Each wall is flat, endless, passes through zero and stands at right angles to its row. A trip goes straight from one point to another. List the walls that it crosses, first one first.
(in the rows, 128 means zero)

Walls:
(1): [132 159 203]
(2): [127 129 208]
(3): [168  93 122]
(4): [135  95 131]
Trips:
[105 165 101] to [169 146 114] -> 3
[172  95 153] to [230 106 124] -> 1, 2
[166 127 142] to [158 116 186] -> none
[ 93 133  95] to [152 147  40] -> 3
[141 139 102] to [171  68 119] -> 4
[ 98 194 118] to [159 102 120] -> 1, 3, 4
[161  97 174] to [ 80 103  65] -> 1, 2, 3

Walls:
(1): [ 86  97 166 106]
(2): [166  72 233 204]
(3): [106  93 195  99]
(4): [185  83 125  92]
(5): [ 85 125  77 115]
Trips:
[119 173 186  79] to [146 128 116 189] -> 2, 1, 3
[142  50 175 184] to [132 166 185 197] -> 4, 1
[108  69 125 165] to [157 183 107  93] -> 3, 1, 2
[ 52 196 131  25] to [166 145 137 112] -> 4, 5, 1, 3, 2
[155 104 156 147] to [169 171 114 135] -> 1, 3, 2

Walls:
(1): [ 91 137  82  89 146  93  85  71]
(2): [124 146 153  71 172 153 143  69]
(3): [ 74 117 117 143 136 239 154 171]
(4): [249 139  98 193 140 101 108  84]
(5): [130  61 145 160 229 145 100 152]
Trips:
[ 77  51 145 170  67 139 167 127] to [ 50 113 124 141 135 173  40 169] -> 5, 1
[130  59  72 140 126  93 143  43] to [149 214  62 116 119 106  78 182] -> 5, 2
[130 169 185  44 126 133 141  98] to [135 161 130 103 113 104 102 131] -> 4
[145 117 114 109 214 115 126 122] to [142 118  38 156 182 161  78 132] -> 3, 2

Walls:
(1): [122 156 171 209  48  92 189 104 145 126 122]
(2): [ 99  97 109 148  83 176  59 126 125 131 108]
(3): [ 98 104 122  82 135  41 151 127 177 111  76]
(4): [117 141 101 107  86 128 127 145  83 138  94]
(5): [189 214 141 174 113 129 176  44 102 114 110]
Trips:
[104 216 107 115 197 103 109 144 162  82 199] to [ 59 130 122 125 123 120 133 133 210 115  94] -> 5, 1, 2
[199 107 115 180 106 120 170  96 132  96 126] to [121 171 141 230 133 170 105 114 147 181  80] -> 2
[133 116  39 164 142 113 155 143  97 168  88] to [ 76 147 109 150  90 157 153 105 119 120 113] -> 1, 3
[128 172 200 128  46 137 175 158  60 213 139] to [120 113 176 152 148  73  88 102 188  89 114] -> 3, 4, 5
[131 131  95 114 119 210 190 198  98 133  92] to [197 106  93 105  76 131 112  87 149 126 190] -> 5, 4
[ 98 151 125 142 157  77 103 143 146 146 174] to [154 104  71  87  80 163 163 106 115 212  44] -> 4, 2, 5
[ 60 138 120 145 227 126 154 144 146  38 100] to [ 79 169 165 115 185 119 126  32 187 104  72] -> 5, 1
[139 112 157  74 220 166 153 133  70  85 143] to [136  97 128 139 116 136  80 170 141 100 149] -> 2

Walls:
(1): [136  99 103  58  94 151 117 123 154 154 145 125 195 120]
(2): [189 195 127 143  95 160 119 126 158 164 187 181  28 151]
(3): [170 107 153 173 124 110 127  65 102 142 141 158 180  74]
(4): [126 154  80 164 121  91 104 139 212 125 108  90 165 146]
(5): [153 148 133 156 189 168 107 174 149 149 123 112  60 167]
Trips:
[151 108  41 107 132 123 146  74 141 167 122 151 154 115] to [164  77 185  42  75 178 159 149 129  96 139  66 185 137] -> 4, 3
[201 142 120 130 185 119 222 147  77 141  73 207  91 120] to [192  96 171 189  85 193 185 110 158 128 163 164  59  54] -> none
[193 111 186 146 120  87 195 153 116 103 124  90 157 118] to [141 190 159 129  90  51 159 102 128  97 141 160 129  34] -> 2
[ 75  85 168  87 210 128 148 159  84 138 132  90 144 159] to [141 131  97  52 183 211  45 162 133 136 130 173 131 108] -> 1, 2
[163 112 126 137 173  98 146 105 106  77 140 151  96 140] to [ 61 173 200 189  89 170 172 166 112 159 150 110 147  32] -> 5, 2
[100 124 147 145 180 131 150 136 111 193  99 157 186 144] to [123 186 151 155 147 124  95 134 124 134 123 146 139  89] -> 1, 4, 2
[168 145 103  51 129 180 103  97 173 131 152 123 112 152] to [155 179 120 227 200 114 112 125  83 139 185  93 109  46] -> 3, 1, 4

Walls:
(1): [159 105 101 174  75 144 200  80 159 115 115  98 107 204 135 189 175 129]
(2): [154  86 113 149 128 110  41 150 125 160  60 100  97 100 129 111  70 106]
(3): [151 157 149 198  71 108 127 118  89  75 170  30  78  98  93 116 116 136]
(4): [120 172 117 128 164 157 133 145 126 191 111 151 169 114 167 106 111 101]
(5): [143 109 122  90 136 174 163 122  61 113 126 155 174 174 106 204 145 161]
(6): [ 96 140  65 170 106 108  89 147  93 209  79 134 138  91 182 187 128 127]
Trips:
[161 205 148  75 103 121 249 131 143 161 149  99 114  80 159 146 145 153] to [ 77 120 150 100 150 163  59 126 139 137 116 171 129 124  87 125 149  77] -> 3, 1, 5, 2
[ 83 139 124 146  99 152 151 173 152 142  78 124 131  86 133 155  91 110] to [ 46 184 141 153  81 111 169  85 145 149  76 173 152 125 128 118 165 136] -> 1, 2
[184 155 223  76 185 140 110 126 126 157 102  99 135  70  53 107 106 114] to [116 166 136 172  82 142 117 124  68  98 207 118 132  89 133  65 128  73] -> 2
[176  83  91 114 138 139 101 147 149 145 152 160 179  80 152 177 117 181] to [155  74 123  52 126 117 161 173 158 173 197 140 120  86  88 102 147 146] -> 2, 6, 4, 5

Walls:
(1): [156 166 162  74  98 162 184 150 151  54 109 126 142 106  79  93 158 175
 130  93 179  60 180  87]
(2): [ 86 109 103 119 152 120 142 124  87 106 174 105 111 149 152 214 107  84
 163 113 166 138 104  96]
(3): [136 139  97 129 130  99 202  88 133 133 172 164 113 123 154 106 161 127
 128 100 176 132 114  41]
(4): [120 180 100 122 146 177 211 154 117 165  83 173 187 139  77 140  96 159
 128 134 148  78 116 120]
(5): [133 169 127 131  79  69 115 202 157 162 150 102 130  99  82 111 136 120
 195 122 100  88 177 107]
(6): [111 132 142 124 143 138 124 131 119  96 147 130 170 142 129 129 148  91
 110  95 151 113  93 141]
Trips:
[ 86 140 137 154 137 166 159 126 163  63 153 167 198 110 118 186  97  87
 130 188 140  66 127 128] to [184 171 108 121  95 171 163 169 146 146  88  86 133 181 103  61 117 148
 138  88 151 211  77  55] -> 3, 2, 5, 6
[162 133 134 103 142  98 141 131 195 124  84 130  78 157 119 154 103  87
 116  84 158 148 151 156] to [ 70 175 107 110 200 100 145 141 108  95 158  99 100 171 123 150 133 149
 148 151  98 173  95 132] -> 1, 6, 3
[125 107  92 124 128 102 122 116  57 129 137 108 206  92 134  94 124 132
 157 178 151 161 121 122] to [ 89 122 161 112  80 105 207 132 188 133 105 132  99 116 101  86 189 123
  92 120 102 113 166 134] -> 5, 2, 6, 1
[ 90 101 147 110  94 128 189 116 112 172 103 182 123 197 130  72 146 143
 115 130 136  87  79 123] to [179 123  76 160  75 161 158 113 113 134 101 156 189  66 117 128  92 144
 202  68 103 119 198 148] -> 6, 5, 3
[159 103 153 124  87  60  97 147 194 107 195 129 150 192 176 151 124 171
  71 227  71  76  79 162] to [ 83 103 102  89 143 116 162 114  68 124 107  32 136 105  51  94 149 123
 173 122 141 129  90 117] -> 6, 2, 1, 4, 3
[ 45  98 138 121 121 106  96 197 138  93 113 117 120 145 179 110 133 130
 132 127 167 181 131 114] to [101 149  80 122  93  63 112  94 188  71 151 153 150 141 224 105 144 112
 150  87 156  90 164 109] -> 5, 3, 1
[131 104 134  92 122 114 132 127 165 127 124 145 150  65  93 130 143 119
 110 144 157   7 156 137] to [115 107 180 140 142 133 134 167 129 128 123  71 140 146 118 136 129 134
 134 114 134 138 142 111] -> 2, 4

Walls:
(1): [162 128 109 151 174 129  98 166 126 116 161 140  91  92 192 183 129 157
 106 105 110 150 143  86 111 105 135 186 150  87 143  91 170 126 115  92
 121  97 142 142 154 151  84 112  64 143 130 132]
(2): [131 159 164 163 159  66 144 160 147 126 165 104  84  78  94  86 160 107
 131 191  90  76 127  97 176 102 152  96 169 133 125 164 146 159 113 129
  99 207 150 123 124 135 122 112 143  61 160 152]
(3): [ 51 132 136 131 163 103  81  61 137 104  97 120  92 103  85 174 104 143
 153 108 146 164 145 110 131 123  83 137 122 152  88 180  88 151 144 122
 109  89  71 156 145 114  99  76 147 186 122 121]
(4): [ 98 166 119 116 102 134 127 113 142  85  79 194 113  94 102 157 173  85
 150  96 127 144 182 155 120 164 168 151  48 160 154  91 200 148 123 156
 117 141  95 109 125 129 163 120 136 122 140 181]
(5): [104  57 145  79 152 131 148 165 127 110 122 201  76 157 148 118  83 145
 142 105 140  94 145 113 195 128  81 153  99  49 155 182 103 101 107 152
 144  89 120 104 158 106 129 128 133 167  82 114]
(6): [178 114 126  96 135 113 127 162  96  93  91 110 167 101  86  92 193 129
 128  74 143 143 141  94 124 126 189 131 166 115  87  86 151 124 109 134
 116 128 186 148  93 117 172 172 165 114 127 131]
Trips:
[111  96 123 138 122 104 116 111 104 153 139 145 145  93 143 113 136 111
 142 141  98 146 119 131 112  90 124 151  91 149 137 152 123  98 152 142
 130  60 174 161 125 108 138 155  93 153  86 188] to [147 144  94 167 165  81 144 121 113  91 153 191  83  81 122 102 128 111
 139 158 162 128 109  68  99 149  95 129 157 107 190  88 143 164 158 118
  81  80 116 155 125 138 130 178 105  67  33 130] -> 6, 3, 2
[145  85 175 119 134 120 107 126 100 140 152 127 101 169 149 121 142  93
 170 127 110 152  89 123 230  51 137 152 165 139 139 132  84 135 138  89
 170 166 166 146 130 193 105 180 135 178  88 118] to [100  94 201 148 125 111 121 127 113 104  92  77 140 101  92 102 167  87
 148  90 130 189 111 126 144  85 108 136 106  95 131  70 120 177 221 173
 127 117 130 132 201 146 177 108 168  75 147 150] -> 1, 3, 5, 4
[108 115 103  92 122 195 189 176 135 156 126  53 115  90 111 134 163 147
 137 106 141 100  54  98  87 149 140 137 110 104 119  81 163 105 135 122
 148  98 129 120 101  96 128 109 165 114  98 135] to [129 183 122 142 110 179 193 108 135 171  87 128 178 150 121 163 103 145
 139 110 131 155 185 120 141 132 112  53 106 179 189 139 117 175  53 135
 113 114  73 128 141  96  87 173 103 142 118 150] -> 1, 4, 6, 3
[157  82  73 213 137  38 151  82  68 113 132 138 101  94 143 208  90 174
  96  78 164 125 127 119 148 122  91 131  93 142 134  91  70 151  94  95
 122 136  89 179 168 134  90  70 120 134 107 118] to [113 100 115 145 171  69  81  89 147 126  79 151 124 141 137 144  97  94
 125 169 150 111 147 140 132  61  85  89 125 140 128 159 130 148 164 134
 128 150 116 121 163  92 153 102 141 138 137  73] -> 2, 1
[152 168 130 131 132 118 130  94  85  66 132 109 102  98 170 149 105  87
  91 155  69 178 104 122  83 164 163 159  75 120 136 115 134 111  88 124
  60 100  87 122 126  72 129 132 160 123 123 117] to [108  97  97 145  85 143 111  86 105 137 126 150 135 140 159 103  99 190
 153  75 183 138 111 119 130 167  69 132  79 169 157 134 146  86  98 131
 166 125  49  98 133 100 120 130  73  81 234 112] -> 5, 1
[ 59  77 118 116 172  61 149 186 142 113 133 142 150 138 158 100 200 165
 182 133 132 128 189 118 151 209 199 136 135 100 137  99 133 129 140 117
 113 176  74 106 116  41 137  78 108 135 161 133] to [102  78 103 116 149  95 112 134 107 163  98 127 153 150 156 113 133 159
 185 109  76 159 106  81 157 110 161 111  18 129 108  98 125 140 155 162
 198 161 140 118 112 166 141 133 139  84  78 109] -> 1, 2
[135 124  86 196 120 120  99 115 105  58 203 128 130 191 111  76 144  92
 102 119 138 100 129 178 131 137 140 224 117 143  68 130 133 107 128 144
 152 179  98  83 112 118 158 151 135 127 144 107] to [128 140  85  95 135  70 157 121 129 132  99 154  59 156 130  95 120 107
 131  58 157 198 157 163 168 135 155 109 150  74 101 140 169 117  84 195
  92 131 148 142 104 118 130 116 140  89 133 146] -> 5
[170 152  96 118  93 125 132 176 110  52 100 107 126 128 110 183 119  99
 163 146 131 153 156 130 141 165 122 169 166 124  86 180 114  83 145 126
 119 149 102 139  56  57 154 149 146 132  96 143] to [130 168 141  90 137  56 129 167 183 150  76 105 103 128 125 165 120 151
  96 178 163 119 151 112 115 159 134 136  97 249 111 165  79 147  93 113
 131 125 145 113 119  88 109 113 130 132 163 124] -> 5, 2, 6

Walls:
(1): [147  85  96 139 116 140 121 115 108 153 141 157 158 123 156 101 135 177
 115  92 161 115 134  96 103 116  97 132 135 104 194 146 198 189 191 111
  65 143 130 136 145 125 116  67 190 124 198 130]
(2): [141  92 188 198 112 137  39 125  89  96 152 120 103 181 144 174  95 136
 136 109 130 103 111  90  57 158 166 127 128 114 144 169 137 142  90 210
 109 128 103 128  83 138 139 149 135 136 129  84]
(3): [ 74 105 101 172 131  99 168 144 168 103 138 136 127 162  98 185  68 109
 114 114 128  98 142 148 187  55 147 189 144 158 146 113  89 102 126 126
 116  76 111  97  92 118 160  70 117  78 152 185]
(4): [ 96 155  72 168 122  52 144  47 165 118 132 147 139 161 118 179 222  95
 159 148 151 116 150 181 137 124 180 176 163 111  70  57 173 113 136 186
 141 103 120  99 128  95 115  71 133  91 127 139]
(5): [193 131 150 148 153 132 129 104 114 103 169  55 141 121 111 124 131 130
 172 147 135 110 114 127 154  43  75 124 138 100  96  52  57 147 158 181
 126 185  39 128 156 113  52  68 165 191 144  96]
(6): [142 108 138 105 201 162 139 138  85 106 111 175  71 172 127 159 196 133
 173 174 113 167 147 116 137 133  93 152 207 129  99  96 135 121  91 127
 152 149 153  90 144 114 122 157 102 101  98 109]
(7): [139 140  66 151 116 129 186 158 153 105 112 109 132 155 136 121 143 146
 105  81 140 109  73 126 112 178  97 120 114 164 132  96  98 190 137 118
 111 164 181 106 118 139 128 136 118 141 140 194]
Trips:
[126  69 199  92 124 164  44 108 179 136 157 141 176 152 190 154 146 194
 101 147  74 160 100 107 212 136  80 132 120 142 199 146 138 108 175  71
 176 123 154 168 124  99 124 116 130 185 100 125] to [ 82  59 129 110 158 144 144 227 132 118 134 185 183  98 156 113 139 174
 212 140 151 148 137  88 160 121 155 139 141 113 114 105 103 108 164 142
 154 108 165  96 200 148 167  80 100 105 143 204] -> 6, 3, 7, 4
[132 149 137 134 154 101 109 179  83  76 153  90 107 141  95 110 161 101
 169  95 121 155 125 124 133 142 130 155 219 154 146 151 161 105 215 163
 213 141  87 149  91 157 159  84  75  72 139  67] to [115  86 103 152 126 126 133  79  97 101 159 150 145 139 127  86 168 137
 108 171 118 148 127  91 119 130 100 122 221 153 127 111 156 129  55 125
 112 136  83  99 108 118 123 175 157 139  99 140] -> 3, 1
[144 121 122 226 158 114 134  92  99 139 109 104 122 218 146 106  59  31
 102 104  96  84  69  86 128 105 165 127 119 113  90 214 139 106 141 165
 145 174 186 157 249  91 108  99 118 153  89  82] to [153 147 127 115 120 154 118 126 176 106 133 151  95 100 133 120 167 116
 134 163  64 161 110 139 130 129  67 171 196 123 142 188 129 148 126  82
 168 125 140  53 148 148 137 118 149 136 128 140] -> 6, 2, 5, 7
[126 150 150  62  76 108 119 179 176 103 134 118  39 123 162  89  89 169
 128  58 141  86  90 103 120 125 100  69  88  95 135 172 183 158 165 134
 162 135 140  87  97 146 120 101 106 155 181 156] to [114 129 138  99 157 149 159 134 156 117  88 115 105  80 185 146 175 109
 129 114 102 124  75 102  90  65 145 174  90 103 120 116  55 108 175 124
  53 136 117 143 137 102 120 150 196 126 105 106] -> 5, 2
[161 151 120  45 163 129 182 149 118 136  96 162 150 146  65  73  71  90
 129  93  72 109 174 119  97 170 189 128  86 196 165 141 122 141  67  92
 176  78  30 148 139 102 119 165 175 165 185 163] to [106 151 153 127 114 190 200 161 127 140 156 157 166 151 164 124 150 110
  73 126 116 174 163 119 127 178 162  92 105 147 146 213 146 193 107 185
  91 200 115 118 107 142 165  73 127  83 124  99] -> 3, 7, 1, 2

Walls:
(1): [117  91  94 131 157 152  33 123 187 152 113 113  84 154 102 241 179 197
  84 107 170 158  79  78 168 116 125 129  71 158 140  75 148 135 102 151
 162 106 124 105 115  67 119 137 115 133 111 180]
(2): [116  99 118  70 132  94  82 122 120  44 114 170 121 170 217 131 153  76
  99 145  93 137 208 127 181 128 129  90 158 172 109 130  97 181  85 131
 145 105  87 186 164 105 112  97  50 123  88 108]
(3): [167  93 161 115 100 127 136 133  80 139 125  28  50 155 143 109 103 169
 100 154 177 123 175  86  88 126  83 180 177 141 130 137  83  66 120  89
 131 123 123 170 153 138 187 127  43  44 189 112]
(4): [ 85 140 110  81 147 118 130 122 112 123 156 161 134  76 133  94 113  49
 109 120 154  67 198  86 132 120  97  90 160 123 170 132 153 165 127 188
  90 136 194 106 152 178 107 111 138 111  57 224]
(5): [ 59 141 161 149 139 124 130 135 124 137 249 144 159 100  93 132  87 172
 105 189 148  95 115 111 126 124  67  93  35 168 144 164 152 184 157 113
 110 108 100  53 122  73 122  90 196 196 120 121]
Trips:
[131 119 115 102 134  96 121 128 135 220  95 130  87  30  86 168 155 179
 153 116  89 155 106 205 150 164 143 101  90 156  91 139  81  91  93 110
 105 149 153 163 168  93 107 103 113 153  64  86] to [105 100 108 117 168 146 155  96 157 154 161 103 143 180 143  92 133 171
  59 178  87 154 152 126  87 129 117  94 139 150 162 159  81 143  98 230
  93 110  85 166 176 119 116  95 145 134 131 110] -> 2, 5, 3, 4, 1
[202 159 154 112 148 133 130 182 138 120 106 142 179 108 176 174 162  34
 134 143 165 175 179 119 135 178 179 137 133 120 101 124 126 136 184  91
 117 190 134 114 180 153  79 120 130  72  86 114] to [106 142 136 152 142 148 126 106 119 134 136 111 114 209 146 103 160 151
 158  37 110  61 119  74 190  88  66 119  75 145  83 156 101 100 113 146
  92 164 169 141  98 120 137 175  75  70  75 113] -> 3, 1
[ 68 157 156 169 134 137 181  61  99 136 194 112  86 156 180 135 119 171
  70 130  73 153 151 108 108 191 114 143  75 110 124 212 144  82  86  75
 107 174 139 162 123 143  67 155 145 136 145 126] to [156 149 155  74 134  97  95 177 158 132  91 154 108 136 121  75 110 190
 104  94 109 163 124  79 122 224 101 154 146  97 168 166 152  89 147 152
  52 160 113 111  70 127 152 155  94 148 208 126] -> 5
[154 227  60 195 129 106 136  37  84 164 180 189 149 133 130 109 161 163
 120 142 139 142 120  66 138 172 175  71 111 100 114 132 109 133 197  54
 145 106  99 146  76 122 119 117  95 157 129 196] to [129 125 118 110 110 124  84 172 146  84 201 108 103 153 106  81 125 112
 168 185 146 106 134 158 108  91 171  86 148 130 143 136 103 111 161 107
 159 117 174 101 126 100 136  94 140  86 142  63] -> 1, 3, 2
[ 92  75 155  93 145 157  49 140 111  98 156 164 123 153 184 138 135 149
 115 104 114 143 151 130 154 174 128 158 146 123  73 116 112 173 112  96
 127 101 110  60 159 198  74 129 124 135  79 139] to [231 122 121 109 154 138 162  58 198 119  57 166 119 126 156  84  89 121
  80 150 189 104  63 103 118 105 111 157 132 127  80 142 160 166 137  89
  52 138 129 107 177  92 170 128  49  89 155  75] -> 5, 3, 4, 1

Walls:
(1): [168 116 122 154 153 105 205 198 151 114 150  92 162 100 121 158 144 124
 206 156 169 134  68  88 140 133 143  81 116 119  71 113  73  85 159  87
 130 148 154 129 127  80 187 104  92 146  77 161]
(2): [ 80  75 112 122 124 154  86  84 136 102 161  94  76 129 144 106 140 120
 138 174  90 137  89 134 114  65 119  98 154 125 140  86 173 158  50 171
 120 148 171 100  88 136 141  92 164  42 100 100]
(3): [137 135  91 167 100 146 166  91 171  77 124 125 100 150  86 104 113 112
 127  98 142 156  78 133 140 123 102 149 130 142 111 176  73 126 127 145
 106 138  70 140 105 195 135  77 129  97 186 233]
(4): [113 141 145 173 194 104  76 106 167  71 184  85 149 151 133 118 192 129
  99 179 173 125 137 108  91 120  89  83 126 144 152  82  61  87 152 129
  87 157 145 141 196 140 144 146 143 119  72 178]
(5): [124  77 100 177 100  92  47 123  99 116 155 108 149 171 113 102  94 106
 211 178 184 153 181 103  84 114 142 131 153 131 159   7 115  42  96 135
 129 118 121 181  81  84 193 153 110 112 113 140]
Trips:
[166 115  74 111 138 121 177 119 159 154 171  82  98 177 134 156  85 111
  75  83 147 147 106  67 130 131 206  76 172 127 131 150 162  92 164 105
 158 126 131 137 130 145 152  55 149 112  92  85] to [133 160 175 193 138  75 150 147 137 142 101 141 116 191 140 153 129 120
 119 182 139 152  92 134 115  96 146 148  94 111 105  69 150 104 142 172
 126 117 138 114 121  96  89 103 162 146 126 102] -> 3, 5, 4
[107 129 165 107 120 111  83  97 150 148 156 102 106 146 131  79  91 102
  97 119 175 142 121 101 168 114  89 167  79  89 151 189  89 137 120 111
 104 126  86 133 121  68  53 128 117 101 162 118] to [100 100 131 140 190 143 129 135 148  66 123 149  64 116 143 147 115 118
 126  89 106 124 134 130 157 105 148  53 153 133 139 176 142  64 124 139
 136 108 118 148 128 107  40 130 189 128 142 150] -> 4, 2
[163 151 110 151 129 134 103 106 115 105 126 188 155 149  89 138  97 130
  91  83 170 102 160 116 116 148 196 108  54 123 113  96 124  73 162 103
 124  96  82 108 125 131  91 100 123  73 167 144] to [143 129  92 162 217 139 101 107 155 161  95 142 183 146  48 117 121 141
  87 175 121 135 103 138 152 152 147  84 132  60 166 129 126 135 142 113
 142 139  81 191 111 115 119  52  89 145 124 125] -> 4, 1
[158 163  96  69 182  93  88 129 180 144 146 149 135 147 195 107 151 103
 154 144 158 106 142  65  94  94  99 124 156 106  64 109 180 123 130 140
 106 115 144 128 118  50 179 190 143  55 128 154] to [148 127 122  87 182 115 119 153 123 134 145 208 165 159 104 160 125 179
 145 137 129 106 163  76  78  90 138 155 169 137 152  89 152 136 125 204
 139  83 186 177 131  46  93 152 166 161 188 140] -> 1, 2, 4
[171 127 140  87  76  95 115 100 148 128 151 192 133 154 122  98 150 162
 178 183 139 119 105 155 137 148 130 154  56 123  85 137 183 167 125 124
  93 111 103 160  93 107  56 103 138 115 111 113] to [165 176  63  73 122 174 142  54 205 175  96 102 110 166 105 181 128  97
  78  77 141 109 132 127 163  87 168 156 137 141 113 100  99 100 139 129
  77 135 163 110 111  90  86 161  96 152 154 143] -> 3, 2
